Each row of a before or after table is a point. One or more steps were done to the points. Then noise was added and the rows were shuffled. The steps act on how far a point lies along the listed directions, d1 being the first. Write out the steps. A step turns or swaps two directions, mirrors them in a line or flattens them onto one, adds a multiple of one to another, or multiplies one. Angles are multiples of 10 degrees, from the lower direction toward the higher: turns from -170 to 170, lines from 10 to 170 but not 90. Use the fewest steps. Two steps may share a direction if one is a turn and the other turns, adds or multiplies; they go together, in the order done. Otherwise the lowest direction goes first.

Directions:
(1): [-0.41 -0.28]
(2): [-0.28  0.41]
Before (11 x 2):
[[ 0.46  0.14]
 [ 0.04  0.21]
 [-0.09 -0.14]
 [-0.12  0.07]
 [ 0.24 -0.29]
 [ 0.44 -0.53]
 [ 0.51  0.23]
 [ 0.06 -0.54]
 [ 0.12  0.07]
 [-0.28  0.07]
 [ 0.09  0.21]]
After (11 x 2):
[[-0.57 -0.96]
 [ 0.25  0.38]
 [-0.26 -0.62]
 [ 0.23  0.40]
 [ 0.10  0.11]
 [ 0.30 -0.01]
 [-0.37 -1.17]
 [-0.03  0.14]
 [ 0.04  0.20]
 [ 0.39  0.14]
 [-0.14 -0.19]]
Steps: add -1.5 times d2 to d1

Directions:
(1): [-0.65 -0.07  0.25  0.03]
(2): [-0.05  0.26  0.03 -0.65]
(3): [ 0.20 -0.48  0.42 -0.19]
(4): [0.15 0.43 0.50 0.19]
Before (14 x 4):
[[ 0.85 -0.45  0.44 -0.47]
 [-0.21  0.31 -0.26 -0.29]
 [-0.07 -0.42 -0.28  0.08]
 [-0.09 -0.51 -0.11 -0.31]
 [-0.16  0.09 -0.01 -0.54]
 [-0.24  0.32 -0.30 -0.06]
 [-0.25  0.12  0.07 -0.33]
 [-0.17 -0.38  0.04 -0.01]
 [ 0.36 -0.31  0.55 -0.49]
 [-0.21  0.67 -0.05 -0.20]
 [-0.15  0.29  0.01 -0.22]
 [ 0.40  0.22 -0.05 -0.60]
 [ 0.13 -0.49 -0.37 -0.21]
 [ 0.88  0.12  0.54 -0.38]]
After:
[[-0.11  0.07  0.01 -0.55]
 [-0.01  0.10  0.12 -0.28]
 [ 0.43 -0.07  0.20 -0.46]
 [-0.15  0.35 -0.22 -0.36]
 [ 0.87 -0.04  0.55  0.08]
 [-0.13 -0.07  0.24 -0.34]
 [ 0.88 -0.69  0.33  0.13]
 [ 0.02 -0.46 -0.39 -0.03]
 [ 0.42 -0.53  0.49  0.00]
 [-0.14 -0.33 -0.02  0.18]
 [-0.11 -0.61 -0.05 -0.13]
 [-0.14 -0.30 -0.43  0.14]
 [-0.16  0.51  0.25 -0.51]
 [-0.05 -0.24  0.18 -0.49]]
Steps: turn d2 and d3 by 40 degrees
